Each row of a before or after table is a point. The points were changed in one or more steps. Then noise was added and the rows were shuffled. The steps act on columns, c1 being the first. Write out the steps. A step turns or swaps two columns, mirrors them in a line or flattens them onto one, adds a multiple of one to another, or multiplies or shifts one. Angles are multiples of 10 degrees, from the lower column toward the higher: turns from -170 to 170, lines from 10 to 170 but not 90. Use the fewest steps. Two steps may share a column if one is a turn and the other turns, adds or multiplies; they go together, in the order done. Otherwise the lowest column goes first.

Before:
[[-0.4 -1.2  2.5]
 [ 4.0 -2.4 -0.1]
 [-6.2  2.4  1.5]
 [ 3.3 -0.3  0.4]
 [ 0.5 -2.9 -1.2]
 [-3.3  1.7  3.5]
 [ 3.3 -1.8  0.6]
 [-0.4  0.3  0.8]
 [ 2.3  3.7 -1.2]
 [-6.1 -1.2  0.0]
 [-4.2  0.9  2.1]]
After (11 x 3):
[[-0.8 -1.6  2.3]
 [ 3.5  0.2  0.5]
 [ 4.2  0.2  0.2]
 [-3.1 -0.5  3.7]
 [-4.3 -2.1  2.1]
 [-6.1 -1.9  1.8]
 [ 0.7 -2.5 -1.4]
 [-0.7 -0.2  0.5]
 [ 3.3  2.1  0.4]
 [-6.1 -5.1  0.0]
 [ 2.0  5.1 -1.0]]
Steps: add 0.7 times c1 to c2

Before, 10 rows:
[[ 4.2 -6.3 -1.2 -0.9  3.0 -7.9]
 [-4.5 -2.4 -1.9  1.8 -1.8  0.9]
 [-1.0  0.4  1.2 -1.0  3.7  2.6]
 [ 2.0  3.1 -2.1  1.5  3.6  1.2]
 [-0.9 -2.2 -1.2 -4.5 -5.2 -0.7]
 [-4.4  2.1 -0.6  0.4  2.4  0.3]
 [-4.4  2.7  0.6  0.1  1.8  0.7]
 [-4.0  0.3 -0.3 -0.7  2.1  0.0]
 [ 0.6 -1.1  5.8  0.6 -1.1 -0.1]
 [-3.2 -1.0 -2.8  0.7  4.1  0.1]]
After:
[[ 3.4 -2.4 -1.0 -4.4 -3.6 -0.9]
 [-5.2 -1.0 -2.7  0.7  0.1  0.0]
 [ 0.4 -6.4 -1.3 -1.1  5.2 -7.8]
 [-1.3  3.2 -2.2  1.2  3.8  1.5]
 [-5.0  2.1 -1.0  0.2 -2.0  0.2]
 [-3.5  0.2  1.3 -1.0  1.4  2.5]
 [-1.4 -2.5 -1.9  1.9 -4.6  0.9]
 [ 1.7 -1.2  6.0  0.9 -0.5 -0.2]
 [-4.2  2.6  0.5  0.1 -2.2  0.5]
 [-4.1  0.3 -0.3 -0.7 -1.6 -0.1]]
Steps: turn c1 and c5 by 50 degrees

Before (13 x 11):
[[-0.5 -0.3  2.3 -2.8 -3.4  2.6 -3.6 -0.4  0.8 -3.0  3.7]
 [ 0.5 -0.3 -0.3  1.9  4.2 -3.1 -0.9  2.4 -4.1  2.0  2.3]
 [-4.4 -2.7 -0.5  0.0 -1.8 -0.8  0.7  2.3 -3.3 -2.2 -1.5]
 [ 1.0 -3.1  0.3 -5.8  1.2 -2.5  0.4  0.1  1.4  0.0 -2.0]
 [-0.5  2.9 -1.1  2.8  0.2  1.8 -2.1  1.5 -6.3 -3.4 -4.5]
 [ 3.5  0.2 -1.8  0.2 -3.9 -5.0  2.8  1.7 -3.0  2.7  2.1]
 [-4.5 -1.9  0.3 -4.4 -2.0 -5.5 -3.8  3.7 -0.4 -0.1 -4.2]
 [-2.6 -0.4  1.2  0.0  4.1 -5.2  2.5 -1.6 -1.6  2.6  0.3]
 [ 2.2  3.3  0.9 -2.2 -2.8  0.1 -0.2  1.8 -5.3 -4.0  3.6]
 [-0.8 -4.7 -1.4 -3.8 -0.4  1.2  2.4 -0.2 -5.8  1.2 -0.6]
 [ 1.2 -4.8  4.4 -5.6 -3.0  3.1  1.3  3.6 -2.3  0.4 -2.6]
 [ 1.2 -5.3  4.3  0.3 -2.4 -1.0  2.5  3.2  0.2 -5.9 -2.0]
 [-1.5  1.8 -2.5 -0.9 -2.8 -1.4  1.7  3.7 -1.0  0.0  3.6]]
After (13 x 11):
[[-3.1 -3.7 -1.3 -3.9 -0.5  2.2  2.3 -0.3 -5.8  1.3 -0.9]
 [-0.6  0.0  4.3 -0.5 -3.4  2.8  0.3 -0.3  0.8 -3.0  0.2]
 [-2.4  0.9  1.0 -1.0  4.0 -4.6  0.7 -1.6 -1.7  2.6  0.9]
 [-1.6 -5.2  0.4 -0.8 -2.4 -0.6  0.5  3.2  0.2 -5.9  4.7]
 [-1.3 -4.8  0.0 -4.8 -3.0  3.5  2.8  3.7 -2.3  0.4  5.1]
 [ 3.1 -1.6  1.0 -1.1 -3.9 -5.9  0.6  1.6 -3.2  2.6 -2.6]
 [-0.7 -3.2 -1.6 -4.5  1.2 -2.3  2.7  0.1  1.4  0.0  1.3]
 [-4.8  0.7 -3.6 -1.7 -2.0 -4.0  1.0  3.7 -0.5 -0.1  2.4]
 [-5.2 -0.2 -1.6 -0.3 -1.8  0.8  0.2  2.3 -3.3 -2.1  0.3]
 [ 0.2 -0.6  1.8  1.9  4.2 -3.1 -1.0  2.3 -4.2  1.8 -1.4]
 [-0.6  2.3  1.9 -1.4 -2.7 -1.3  0.8  3.7 -1.0 -0.1 -3.9]
 [ 3.5  1.8  3.6 -1.6 -2.8 -1.1  0.9  1.8 -5.3 -4.0 -1.0]
 [ 1.0  2.8 -4.4  3.0  0.1  1.5 -1.7  1.5 -6.3 -3.4  1.3]]
Steps: turn c1 and c2 by -30 degrees; add -0.3 times c1 to c6; mirror c3 and c11 in the line at 30 degrees; flatten c4 and c7 onto the line at 150 degrees

Before:
[[-3.4 -3.0 -2.7  2.4  3.6 -0.9 -1.8 -0.6 -4.2  2.8  1.9 -2.1  0.6  1.3]
 [ 0.3  2.0  3.5 -1.3  1.8 -6.6  0.4 -4.0 -0.3  3.4 -0.3 -0.8  0.6 -2.9]
 [-0.8  3.0 -1.7  2.2  2.8 -2.1 -4.1 -5.6  1.9 -1.7 -0.4  1.6 -2.3 -0.4]
 [-3.3 -1.4 -3.1  3.2 -1.6 -1.4 -2.2  0.0 -6.1 -0.6 -0.4  4.4  2.3  2.5]
 [ 3.1  3.8 -3.0  2.0  3.8 -0.8 -0.5  0.8 -0.4  2.8 -2.1 -0.8 -3.3  0.3]
 [ 3.3 -3.2  4.1  0.0 -3.6  0.7  2.3 -3.7 -5.8  1.4  4.1  3.7  3.5  1.3]
 [-0.3  3.1  2.7 -2.2 -0.5  0.2 -0.5 -2.6  1.4  1.0  5.4  4.9 -1.8  0.9]
 [-2.5 -1.1 -2.1  2.8 -1.9  0.3 -4.7  0.1 -5.7  3.9 -2.1  2.0  0.6 -1.4]]
After:
[[-0.9  3.1 -2.0  2.0  2.6 -1.8 -2.2 -5.6  1.6 -1.4  3.3  1.4 -2.7 -1.0]
 [-3.4 -1.1 -0.9  3.4 -1.6 -3.1 -1.4  0.1 -6.2 -0.8  1.6  4.7  2.0  2.5]
 [-0.3  3.4  0.0 -2.8 -0.3  2.5  4.5 -2.7  1.4  1.1  3.0  4.5 -1.1  1.0]
 [ 3.0  3.9 -0.9  1.5  3.7 -2.8 -1.9  1.1 -0.4  2.8 -0.3 -0.7 -3.5  0.1]
 [ 0.3  1.6 -6.7 -1.2  1.2  3.6  0.1 -4.0 -0.1  3.4 -0.4 -0.6  0.6 -2.7]
 [-3.8 -2.8 -0.7  2.7  3.3 -2.5  0.8 -0.9 -4.1  2.9  2.5 -1.6  0.0  1.4]
 [-2.6 -0.9  0.3  2.8 -1.7 -2.3 -4.0  0.0 -5.8  3.9  3.0  2.0  0.2 -1.3]
 [ 3.5 -3.2  0.9  0.4 -3.7  4.2  4.6 -3.8 -6.0  1.6  0.2  3.6  3.5  1.0]]
Steps: swap c3 and c6; turn c4 and c13 by -10 degrees; turn c7 and c11 by -60 degrees

Before, 10 rows:
[[  2.1  -1.8  -4.8   3.7  -0.2  -1.6  16.7  -1.0  -1.3  -0.4   1.3  -0.6
   -2.1  -0.5   2.5   0.8   0.1  -2.6   2.2  -2.8]
 [  2.0  -2.4  -3.8   2.7   0.9  -2.8  -4.0  -1.2   2.0  -0.2 -10.5   0.9
   -2.4  -0.7  -1.2   1.5   0.8  -2.0   0.2   2.1]
 [  0.9   1.4  -3.6  -0.3  -1.0  -1.0   0.7   0.4  -0.2  -0.3  -0.7   1.4
   -2.8   1.7   0.7  -2.2   1.1   9.8   1.6   2.4]
 [  1.3   3.7   1.2  -1.8  -1.3  -0.4  -4.3  -1.2  -0.8   6.5   0.7   1.7
   -1.8   0.6  -0.7   1.7   2.0  -2.6  -0.5  -1.5]
 [  1.6   1.2   3.0  -0.3   0.0   1.2  -3.5   1.5   0.0   2.3   0.8  -1.6
   -1.9  10.6  -2.9   1.3   2.0   1.5   1.2  -0.4]
 [  1.9   1.2   2.3  -1.6  -0.8  -1.3  -0.8   1.7   2.1   2.1   1.6   0.8
    1.5  -0.2  -1.9   3.5   0.5  -2.7   2.2   2.8]
 [  3.0   1.7   2.3  -1.2  -0.6  -2.9  -4.0   0.7   1.4   6.5   1.2   0.1
    1.1  -0.8  -0.7   3.2   0.6  -0.2   2.5  -5.5]
 [  0.6   3.0  -1.0   1.5  -0.2  -2.2  -3.7  -3.2   0.8   2.8   0.8   1.2
    0.2   3.2  -2.2  -4.2   1.1   1.6   2.4   0.9]
 [  1.4   3.0   1.7   1.7   1.9  -1.6  -0.5  -7.5  -0.4   1.8  -0.6  -0.1
   -0.5  -0.8  -2.3   2.2   0.7  -0.4   1.8   2.3]
 [  2.0  -5.9   2.5  -0.5   0.3   0.0  -1.8  -6.1   0.8   1.7  -0.9   1.1
   -0.2  -0.6   0.3  -2.1  -0.1  -1.5  -2.0   1.7]]
After:
[[  0.5   2.9  -0.9  -1.5  -0.2  -2.2  -3.7  -3.3   1.0   2.8   0.9   1.0
    0.3   3.0  -2.1  -4.5   1.1   1.0   2.4   0.8]
 [  2.0  -2.3  -3.8   3.0   0.8  -2.8  -3.9  -1.0   2.0  -0.2 -10.6   0.7
   -2.3  -0.5  -1.2  -0.6   0.9  -1.4   0.2   2.3]
 [  2.9   1.8   2.1   1.0  -0.4  -2.8  -3.7   0.7   1.2   6.6   1.2   0.1
    1.2  -0.9  -0.9   3.1   0.5  -0.2   2.4  -5.4]
 [  1.9  -6.0   2.3  -1.8   0.2   0.1  -1.7  -6.3   1.0   1.9  -1.2   1.1
   -0.1  -0.5   0.4  -1.4   0.1  -1.0  -2.0   1.6]
 [  1.0   1.4  -3.4  -1.6  -1.2  -1.0   0.7   0.5  -0.2  -0.2  -0.8   1.1
   -2.9   1.8   0.4  -1.4   1.0   7.0   1.7   2.1]
 [  1.2   2.8   1.8   2.9   1.9  -1.5  -0.4  -7.8  -0.7   2.0  -0.6  -0.1
   -0.4  -0.8  -2.2   0.5   0.8  -0.4   1.7   2.3]
 [  2.0  -1.6  -4.7   3.2  -0.2  -1.4  16.7  -0.8  -1.3  -0.3   1.5  -0.5
   -2.1  -0.6   2.5  -1.9   0.2  -1.8   2.1  -2.7]
 [  2.0   1.1   2.1   0.9  -0.8  -1.2  -0.8   1.5   2.3   1.8   1.7   0.7
    1.6  -0.1  -1.9   3.7   0.4  -1.9   2.4   2.8]
 [  1.8   1.1   2.8   0.7   0.0   1.3  -3.6   1.6  -0.1   2.3   0.8  -1.7
   -1.8  10.3  -2.8   0.9   2.0   0.9   1.4  -0.3]
 [  1.6   3.8   1.1  -0.5  -1.3  -0.5  -4.4  -1.2  -0.8   6.1   0.6   1.8
   -1.6   0.9  -1.0   2.4   2.0  -1.6  -0.6  -1.5]]
Steps: turn c4 and c16 by -40 degrees; multiply c18 by 0.7

Before (14 x 48):
[[ 1.9 -3.8 -1.6 -1.1  4.4 -0.9  1.4  3.8  5.2 -0.6 12.2 -1.3 -2.6  4.6
   1.3  1.6 -1.8 -0.6 -2.9 -0.8  2.6 -0.3  3.5  4.9  2.5  4.1  1.9 -6.5
  -1.3 -2.5  5.5 -2.6  1.5  2.5 -0.8 -0.6  1.4 -4.2 -5.2 -2.3 -0.1 -2.7
   1.4 -3.0 -0.8  0.5  1.2  2.2]
 [-1.1  0.5 -2.3  0.3  4.6 -0.2  2.5 -2.1  8.1  5.0  1.2 -2.4 -2.5  0.5
  -3.8 -0.6 -0.9  2.4 -2.6 -2.2  1.6 -2.3 -3.6  0.2 -3.2  3.2  1.2  1.5
  -5.1  0.5 -1.6  0.1  1.4 -0.3 -0.5  0.4 -1.1  1.3 -0.9  1.1  2.4 -5.7
   2.3 -0.5  0.4 -1.5  4.3  3.3]
 [ 1.7 -2.5  1.3 -1.5  1.8 -3.9 -4.9  5.1 -2.2  0.4  0.5  4.6 -1.1  1.9
   0.2  3.3  0.0  1.4  3.4 -0.1 -6.5  1.9 -1.3 -1.6 -0.9  1.2  1.5  3.3
  -2.2  0.3  1.7 -3.8 -2.0  3.6  9.6  2.7 -1.5  3.1 -3.2  5.6  3.7 -1.3
  -5.2  2.4  0.0 -0.1  2.4 -0.6]
 [ 2.0  0.2 -3.1 -4.1  4.5  1.3  3.1  0.2 -1.2  0.1  0.7 -1.6 -1.9 -1.3
   3.6 -1.1 -1.5 -2.4 -1.1 -0.2 -0.1 -0.2  0.5 -2.1  1.6  0.1  1.4 -2.2
   3.5  2.6 -0.5 -1.1 -2.4  0.2  0.7  1.5  0.1  2.9 -6.6  2.4  2.3 -0.5
   0.8  3.6  0.8  4.7 -5.4  3.1]
 [ 0.4  0.7  2.8  1.8  3.2 -2.9  0.7  7.8 -2.6  6.7  4.6  8.1  1.8 -1.9
   0.0 -4.5 -1.9 -2.8  0.2  0.2  2.2 -1.6 -5.9  2.2 -0.9  0.2 -1.4 -2.6
  -1.1  1.4  1.5 -2.0 -0.7  1.5 -2.7  5.3 -0.1  0.6  0.1 -1.8  1.9 -3.6
  -1.2 -1.1 -2.1 -6.2  1.3  2.8]
 [ 5.0 -1.3 -0.9 -5.7  5.6  1.4 -2.4  2.8  0.9  2.7 -1.9  2.8 -5.4  1.4
  -1.4  2.6 -0.3 -2.7 -0.6  2.4  0.5 -1.7  0.4  3.5  2.6  4.0  0.5 -0.4
   1.4 -1.0  3.8  1.6  1.4 -4.5 -0.9  2.1 -5.4 -2.6 -1.6 -1.8 -2.1  2.5
  -3.2 -0.4 -1.3 -0.3  0.0  2.1]
 [ 0.2 -2.6 -4.6  4.3 -3.5 -1.5  0.3  1.6 -2.0  2.8  2.1  5.7  0.7 -0.2
  -3.3  3.5  1.0 -1.2  0.8 -2.0 -0.1  1.9  1.1  1.5  0.5 -1.9  0.2 -3.5
   1.6 -1.0 -1.6  1.9 -0.4 -1.5  3.1 -0.5 -0.7  3.1 -5.5  4.7 -0.1 -3.1
  -0.7 -0.8  3.0  6.7  1.5  2.6]
 [-0.6  1.3  0.8  0.7  4.0  0.0 -0.7 -1.0  0.5 -2.3 -1.9  5.0 -2.0  1.9
  -2.1 -0.5  4.2  3.5 -3.3 -1.6  0.7 -0.2 -4.5 -5.3 -2.7  3.7  0.5 -3.0
  -2.0  1.3 -2.1 -0.9  1.5 -3.0  2.3 -2.8 -3.3  3.7 -5.4 -2.7 -3.3  0.2
  -1.0 -1.2  0.9  1.3 -2.0  1.1]
 [ 4.6 -4.4  5.1 -0.3  2.1 -2.0 -0.7  3.3  2.1 -4.8 -2.5  0.7 -1.9  4.2
  -2.1 -2.0  0.7 -1.5  2.7 -1.5  2.6 -1.4 -1.9 -0.2  0.7  1.8 -5.0  2.6
  -0.8 -1.0  2.7  4.5  3.9 -0.8 -1.7  1.0 -3.0  2.7 -3.2  6.4 -0.8 -4.0
   0.5 -2.5 -1.1  0.8 -3.2  4.8]
 [-4.1  3.7 -1.9 -1.8  2.2  2.4 -2.5  3.7  1.4  0.1 -4.1  2.6 -1.4 -3.6
   2.0 -1.0 -2.0 -1.2  5.0 -0.6 -0.6 -2.0  2.8  2.0 -1.2  1.7  1.9 -0.9
   3.6  1.9  5.8 -3.2  1.6 -3.9  2.4 -2.3 -1.1  4.8 -0.5  0.1  2.4  1.3
   1.1  0.2  1.4  4.0  0.9 -1.4]
 [-3.1 -2.7  3.4  2.2 -0.6  0.5  0.0 -0.4 -3.9  3.6 -3.6 -0.4 -0.8  1.0
   2.9  0.8 -1.6 -3.4 -1.5 -1.6 -0.4 -2.3 -0.8  1.6 -0.8  1.8 -1.0  1.0
  -2.1  0.5  0.2  3.7  1.4  0.1  1.1  0.3 -0.1  3.1 -0.6  1.2  2.6 -0.3
  -0.7  0.3 -1.5  4.1 -1.8  0.2]
 [-2.9 -0.7 -1.6  1.3  5.1 -2.4 -0.3  1.7  2.6 -2.3  1.4 -0.9 -2.1 -2.1
   0.4  0.8  5.5  1.0  0.0  1.0  0.2 -2.2  4.1  3.6 -4.9 -1.9 -0.4  0.9
  -3.1 -0.7  2.3  3.4 -1.9 -1.9  1.0 -0.6 -2.8  0.0  0.8 -2.0  5.3 -3.1
   5.0  1.2 -0.9 -1.6  3.3  2.4]
 [-0.8  0.3  0.9 -1.0  2.9  0.3 -1.4  1.6  1.4  2.4  3.7 -1.6 -2.0  1.8
  -0.1  2.0 -2.5  2.7  3.4  4.5 -4.7 -1.8  2.3  0.4  1.2  0.8 -5.3 -3.1
   1.9 -2.3  3.2  3.1 -4.9  1.2  3.1  1.1  1.7  6.2  1.5 -0.7  1.5  1.3
   0.5  0.7 -0.7  0.5  5.5  5.1]
 [ 8.2  0.6  3.9 -0.6  4.5 -5.8 -5.4  4.4 -0.2 -0.9 -3.0 -1.0  0.2  4.6
  -2.5 -2.7  2.4 -0.8 -3.0 -2.4 -0.2  3.7  0.4 -0.5 -0.7 -0.6  2.9 -2.2
  -4.2  3.0  1.4 -0.6  0.5  0.2 -2.7  1.9  1.4  2.2  4.1  0.5  5.8 -2.9
   1.9  1.8  0.6 -2.4 -0.2 -0.8]]
After (14 x 48):
[[ 1.9 -2.7  3.4  2.2 -0.6  0.5  0.0 -0.4 -3.9  3.7 -3.6 -0.5 -0.8  1.1
   2.9  0.8 -1.6 -3.4 -1.5 -1.7 -0.4 -2.3 -2.5  1.6 -0.8  0.0 -1.0  1.0
  -2.1  0.5  0.3  3.7  1.4  0.2  1.1 -2.7  0.0 -1.3 -0.6  1.1  2.6 -0.3
  -0.6  0.4 -1.5  4.1 -1.9  0.3]
 [ 0.6 -2.6  1.3 -1.4  1.7 -3.8 -4.9  5.1 -2.2  0.4  0.4  4.7 -1.1  1.9
   0.2  3.3  0.0  1.5  3.4 -0.1 -6.5  1.8  2.0 -1.7 -1.0  0.1  1.5  3.3
  -2.2  0.3  1.7 -3.8 -2.0  3.6  9.7 -4.1 -1.4  0.8 -3.3  5.5  3.7 -1.3
  -5.2  2.4  0.0 -0.1  2.4 -0.7]
 [ 0.2 -4.4  5.1 -0.3  2.1 -1.9 -0.7  3.3  2.1 -4.7 -2.5  0.7 -1.9  4.2
  -2.2 -2.0  0.7 -1.5  2.7 -1.5  2.6 -1.4  5.0 -0.3  0.7 -0.1 -5.0  2.7
  -0.8 -1.0  2.7  4.5  3.9 -0.8 -1.7 -2.8 -3.0 -0.6 -3.2  6.5 -0.8 -4.1
   0.5 -2.5 -1.1  0.8 -3.2  4.7]
 [-2.1 -1.3 -0.9 -5.6  5.7  1.4 -2.5  2.7  0.9  2.7 -1.9  2.8 -5.4  1.4
  -1.3  2.6 -0.4 -2.7 -0.6  2.5  0.5 -1.8  4.5  3.6  2.6  0.0  0.5 -0.4
   1.4 -1.0  3.9  1.6  1.4 -4.5 -0.9  1.2 -5.4  3.2 -1.7 -1.8 -2.0  2.4
  -3.2 -0.3 -1.3 -0.3  0.0  2.1]
 [-3.3  0.5  3.9 -0.6  4.5 -5.8 -5.4  4.5 -0.1 -0.9 -3.0 -1.0  0.2  4.7
  -2.5 -2.7  2.4 -0.8 -3.0 -2.4 -0.2  3.7  7.6 -0.6 -0.7 -0.1  2.9 -2.2
  -4.2  3.0  1.4 -0.5  0.6  0.1 -2.7 -2.9  1.4  0.6  4.1  0.5  5.7 -3.0
   1.8  1.8  0.5 -2.5 -0.1 -0.7]
 [-1.1  0.2 -3.2 -4.2  4.4  1.3  3.1  0.2 -1.2  0.1  0.6 -1.6 -1.9 -1.3
   3.6 -1.1 -1.5 -2.4 -1.1 -0.2  0.0 -0.2  1.7 -2.1  1.6  0.0  1.4 -2.3
   3.5  2.6 -0.4 -1.1 -2.5  0.2  0.7 -3.3  0.0 -0.1 -6.6  2.4  2.3 -0.6
   0.8  3.7  0.8  4.8 -5.4  3.1]
 [ 5.5  0.7  2.8  1.9  3.3 -2.8  0.6  7.8 -2.6  6.6  4.6  8.0  1.8 -1.9
  -0.1 -4.5 -1.9 -2.7  0.2  0.2  2.2 -1.5  2.5  2.2 -0.9  0.0 -1.3 -2.7
  -1.1  1.5  1.4 -2.0 -0.7  1.4 -2.7 -3.3 -0.1  4.3  0.0 -1.8  1.9 -3.6
  -1.1 -1.1 -2.1 -6.2  1.4  2.7]
 [-1.2  3.8 -1.9 -1.8  2.3  2.5 -2.5  3.6  1.4  0.2 -4.2  2.6 -1.4 -3.6
   2.0 -1.0 -2.1 -1.2  5.0 -0.6 -0.7 -2.0 -4.8  2.1 -1.2 -0.1  2.0 -0.8
   3.6  1.9  5.8 -3.2  1.6 -4.0  2.5 -3.0 -1.1 -4.4 -0.5  0.1  2.4  1.4
   1.1  0.2  1.3  4.0  0.9 -1.4]
 [-1.9  0.3  0.8 -1.1  2.9  0.3 -1.4  1.6  1.5  2.4  3.8 -1.5 -1.9  1.7
  -0.1  2.0 -2.4  2.7  3.4  4.5 -4.7 -1.7 -1.6  0.3  1.1 -0.1 -5.2 -3.2
   1.7 -2.3  3.2  3.0 -4.8  1.2  3.1 -5.8  1.7 -2.1  1.5 -0.7  1.6  1.2
   0.5  0.7 -0.7  0.5  5.5  5.1]
 [-4.0 -3.8 -1.5 -1.2  4.5 -0.9  1.4  3.8  5.3 -0.6 12.2 -1.3 -2.6  4.5
   1.3  1.7 -1.7 -0.6 -2.9 -0.9  2.5 -0.3  0.6  4.9  2.5  0.1  2.0 -6.5
  -1.3 -2.5  5.5 -2.6  1.5  2.6 -0.8  3.9  1.4  1.6 -5.2 -2.3  0.0 -2.7
   1.5 -3.0 -0.8  0.4  1.2  2.2]
 [-2.7 -0.6 -1.6  1.2  5.1 -2.3 -0.2  1.7  2.6 -2.3  1.3 -0.9 -2.1 -2.1
   0.3  0.6  5.5  1.1 -0.1  0.9  0.2 -2.3 -4.2  3.6 -4.8  0.1 -0.3  0.9
  -3.1 -0.7  2.2  3.4 -2.0 -2.0  1.0  0.3 -2.9 -0.6  0.8 -2.1  5.3 -3.1
   5.0  1.1 -0.9 -1.6  3.3  2.3]
 [ 4.5  1.2  0.7  0.6  4.0  0.0 -0.8 -1.0  0.5 -2.3 -1.9  5.0 -1.9  1.9
  -2.2 -0.5  4.2  3.5 -3.3 -1.6  0.7 -0.1  0.9 -5.2 -2.7  0.0  0.5 -3.0
  -2.0  1.3 -2.1 -0.9  1.6 -3.1  2.3 -1.8 -3.4 -4.3 -5.3 -2.6 -3.3  0.2
  -1.0 -1.1  0.9  1.3 -2.0  1.1]
 [-1.1 -2.6 -4.7  4.4 -3.5 -1.6  0.3  1.6 -2.0  2.8  2.1  5.7  0.7 -0.3
  -3.3  3.5  1.0 -1.3  0.9 -2.0  0.0  2.0 -0.1  1.5  0.5  0.0  0.2 -3.5
   1.6 -1.1 -1.6  2.0 -0.4 -1.6  3.1 -2.4 -0.7 -1.9 -5.5  4.7  0.0 -3.2
  -0.7 -0.8  3.0  6.7  1.5  2.6]
 [ 3.7  0.5 -2.3  0.3  4.6 -0.2  2.6 -2.1  8.2  5.1  1.3 -2.4 -2.6  0.6
  -3.8 -0.6 -0.9  2.4 -2.7 -2.2  1.6 -2.3  0.2  0.2 -3.1  0.0  1.2  1.5
  -5.2  0.4 -1.5  0.1  1.4 -0.4 -0.5 -1.3 -1.1 -0.3 -0.9  1.0  2.3 -5.7
   2.3 -0.5  0.3 -1.6  4.3  3.3]]
Steps: turn c1 and c23 by 110 degrees; multiply c26 by 0; turn c36 and c38 by 120 degrees
